Each row is a point. Each copy is the shape, with its points in the same order, turned, moved and blurred by noise. Is it also mirrored, or only turned?

Shape (6 x 2)
[[ -5 -18]
 [ 23 -10]
 [ -1  44]
 [ 26 -30]
 [-78  32]
 [ 18 -56]]
Copy 1 (6 x 2)
[[ 18 -23]
 [ 39  -3]
 [ -4  41]
 [ 52 -24]
 [-69  -6]
 [ 57 -44]]
Copy 1 is: only turned
Copy 2 (6 x 2)
[[-18  33]
 [ 21  31]
 [ -6 -37]
 [ 25  48]
 [-75 -22]
 [ 13  79]]
Copy 2 is: mirrored
Copy 3 (6 x 2)
[[ 23 -18]
 [ 16   9]
 [-39  -6]
 [ 37  13]
 [-34 -86]
 [ 61   1]]
Copy 3 is: only turned
Copy 4 (6 x 2)
[[ 13 -24]
 [ 21   6]
 [-42  13]
 [ 39   2]
 [-70 -57]
 [ 56 -17]]
Copy 4 is: only turned

Shape (8 x 3)
[[  0  27  11]
 [-29 -42 -16]
 [-22  87  48]
 [ 30  -4  22]
 [ 24  44  23]
 [ 67  53  -9]
 [ 27 -38 -35]
 [ 24 -25 -39]]
Copy 1 (8 x 3)
[[ 32   4  -5]
 [-38  -7  23]
 [ 69  47 -60]
 [ 41  -2  35]
 [ 58  -1  -8]
 [ 80 -51  -6]
 [ -9 -56  34]
 [ -2 -50  28]]
Copy 1 is: only turned
Copy 2 (8 x 3)
[[  6   2  41]
 [ -5 -40 -27]
 [ -6 -11 110]
 [ 42   7  19]
 [ 22  16  57]
 [ 31  64  43]
 [ 22  19 -35]
 [ 11  17 -26]]
Copy 2 is: only turned
Copy 3 (8 x 3)
[[ -1   6 -23]
 [-12  38  48]
 [-38  -8 -88]
 [ 15 -20   4]
 [ 15  -7 -45]
 [ 63  -5 -52]
 [ 44  31  42]
 [ 39  34  29]]
Copy 3 is: mirrored
Copy 4 (8 x 3)
[[ 22  -2  -9]
 [-50  -1  37]
 [ 69  45 -53]
 [  3 -36 -10]
 [ 47 -10 -29]
 [ 79 -50   8]
 [-12 -49  52]
 [ -8 -34  51]]
Copy 4 is: mirrored

Shape (6 x 3)
[[  6  47 -56]
 [-43  13 -59]
 [-51  -6  -4]
 [ 36 -15 -11]
 [ 54  36 -33]
 [-27 -30  48]]
Copy 1 (6 x 3)
[[-63 -22   2]
 [-37 -63  38]
 [  8 -32  63]
 [ 10  -7 -27]
 [-39   8 -40]
 [ 59   6  48]]
Copy 1 is: only turned
Copy 2 (6 x 3)
[[ 28 -58 -34]
 [-31 -67 -38]
 [-52 -34   4]
 [  8  19 -17]
 [ 62 -20 -18]
 [-54  19  33]]
Copy 2 is: mirrored

Shape (7 x 4)
[[ 12  42 -22  17]
 [-29  26 -13  20]
 [ 20  14 -37 -49]
 [ -3 -30 -29   3]
 [-16 -57  76  19]
 [-25 -32 -27 -19]
 [-35 -28 105 -28]]
Copy 1 (7 x 4)
[[  0 -27  80  -9]
 [ -1  15  75  18]
 [-40 -31  35 -25]
 [-31  -4  18  29]
 [ 42  58 -31  25]
 [-40   4   9  13]
 [ 32  93 -32 -34]]
Copy 1 is: mirrored
Copy 2 (7 x 4)
[[ 21  10 -20  37]
 [ 18  16  -1  -8]
 [  5 -60 -24  35]
 [-41  -8 -28   8]
 [-78  15  71  -2]
 [-38 -39 -19 -18]
 [-54 -12 120  -9]]
Copy 2 is: only turned
Copy 3 (7 x 4)
[[ 25 -16  59 -15]
 [ 39  -4  21  21]
 [-25  42  37 -35]
 [ 13   7 -15 -28]
 [-31 -61 -64  19]
 [  5  33 -29 -10]
 [-74 -44 -36  61]]
Copy 3 is: only turned

Shape (8 x 4)
[[ 24 -15  21 -56]
 [ 11   2  37  -6]
 [  5 -11 -10  33]
 [ 30  12  -7 -34]
 [ 24 -14  12  -9]
 [-49 -16  11 -48]
 [ -6  80  51 -54]
 [-39 -14  17  37]]
Copy 1 (8 x 4)
[[ 17 -50 -64 -14]
 [  4 -27 -48  33]
 [-16 -19  17  22]
 [ 31 -60 -25  10]
 [  2 -40 -31   8]
 [ 48  26 -33  -9]
 [ 67 -29 -89  80]
 [ -4  27   8  37]]
Copy 1 is: mirrored
Copy 2 (8 x 4)
[[-33 -32   0  49]
 [ 19   0   0  42]
 [  7  25  -9 -13]
 [-13 -43 -11  13]
 [-12   0 -13  22]
 [-24  -7  66  33]
 [ 58 -72  35  64]
 [ 19  52  32   2]]
Copy 2 is: only turned
Copy 3 (8 x 4)
[[  2  44   7  49]
 [-36  22  13   9]
 [ -6 -32  34  -2]
 [ 25  31  10  14]
 [ -8  14  24  20]
 [-14  -6 -46  56]
 [-21  71 -60 -24]
 [-44 -46   5   4]]
Copy 3 is: mirrored
Copy 4 (8 x 4)
[[-33   8  26 -66]
 [  5  -1  45 -31]
 [ 12   3   3  11]
 [-44 -13  20 -30]
 [ -8  -3  12 -29]
 [-36  69  38 -30]
 [-56 -12 121 -25]
 [ 33  40  33  22]]
Copy 4 is: mirrored
